Each point is reached from the start by the listed moves, each made once or not at all, plus a little noise. Is the number of moves made odd or even? Then give how often each move was made.

Moves:
(1): [-96  46]
(2): [-23 -11]
Start: [-9 -8]
Points:
[-11  -9] -> even (0, 0)

Moves:
(1): [   1   18    2  -18  -17   12   32 -101  -51]
(2): [ -7 -20  26  11 -15   3   9 -18  21]
(3): [  0   9  -5 -39  -2  13 -26  25 -14]
(4): [  5  16  -3  16   6  -8 -53  48 -17]
(5): [ 23  -9  25  14  -6 -14 -45 -18  20]
(6): [  1 -20 -68  -2 -10  -1 -16  -1   5]
Start: [-20 -12   7  12  19 -25  -8  29   1]
Points:
[-14  21   5  10   8 -20 -28 -24 -67] -> even (1, 0, 0, 1, 0, 0)
[-21   1  32  21  -6 -17 -20 -41 -46] -> odd (1, 1, 0, 1, 0, 0)
[  10  -26  -41   39    9  -48 -121   59    9] -> odd (0, 0, 0, 1, 1, 1)
[  4 -28 -13  33 -24 -33 -81 -60 -20] -> odd (1, 1, 0, 1, 1, 1)

Moves:
(1): [  8   9  21  20 -10   7  -8  21  15  -5  13 -11]
(2): [ 28   8 -19 -13 -32   3  -8  10  13  21   1   0]
(3): [-10  11   1 -19  12   9   3 -11  -9  -6  16  -2]
(4): [ 29 -20   9 -37   9  17 -20  24 -28 -16 -21   6]
(5): [ 18  41  23  -2  -9  16   6  -8 -49   8 -13  12]
(6): [  0  38  -6  -1  -1   9 -20  15  -4   3 -26   0]
(7): [  3  -4  15 -12 -15   6 -20 -10  38  23 -17 -14]
(8): [  4 -21   1   8  30  12  20  23  51  31 -14  28]
(9): [-29 -17 -12  10   4  10 -21  -2  23  -3  12  53]
(10): [-21  10  10 -17 -17  -6   0  10 -11 -17 -18  -6]
(11): [ 18  21   5 -13   2 -12   1   9  30  -9   7  36]
(12): [ 13  17  -7  20 -30  34  36 -15  14 -29  -8   5]
Start: [  7 -14 -17 -25   2 -13  -4  -6   1  -4  17   3]
Points:
[ 16 -38  -1 -29  17   5  -4   7  89  51 -14  18] -> even (0, 0, 0, 0, 0, 0, 1, 1, 0, 0, 0, 0)
[ 105   30   15 -102  -44   18  -46   18    4   23  -26   42] -> odd (0, 1, 0, 1, 1, 0, 1, 0, 0, 0, 1, 0)
[ 20  59 -10 -30 -20  44  21 -36  10 -42  31 106] -> odd (0, 0, 1, 0, 1, 0, 0, 0, 1, 0, 1, 1)
[-31 -18  17 -24 -36   5 -53  13  67  -6   6  25] -> even (1, 0, 0, 0, 0, 0, 1, 0, 1, 1, 0, 0)
[ 45  52  39 -60 -43  64  13  14 -67 -70 -15   7] -> even (1, 0, 1, 1, 1, 0, 0, 0, 0, 1, 0, 1)
[ 93 121  20 -88 -75  62 -14  47 -30 -53 -31  44] -> odd (1, 1, 1, 1, 1, 1, 0, 0, 0, 1, 1, 1)
[ 63  70  28 -90 -69  37 -96  60  26   2 -45  79] -> odd (1, 1, 0, 1, 1, 1, 1, 0, 1, 1, 1, 0)
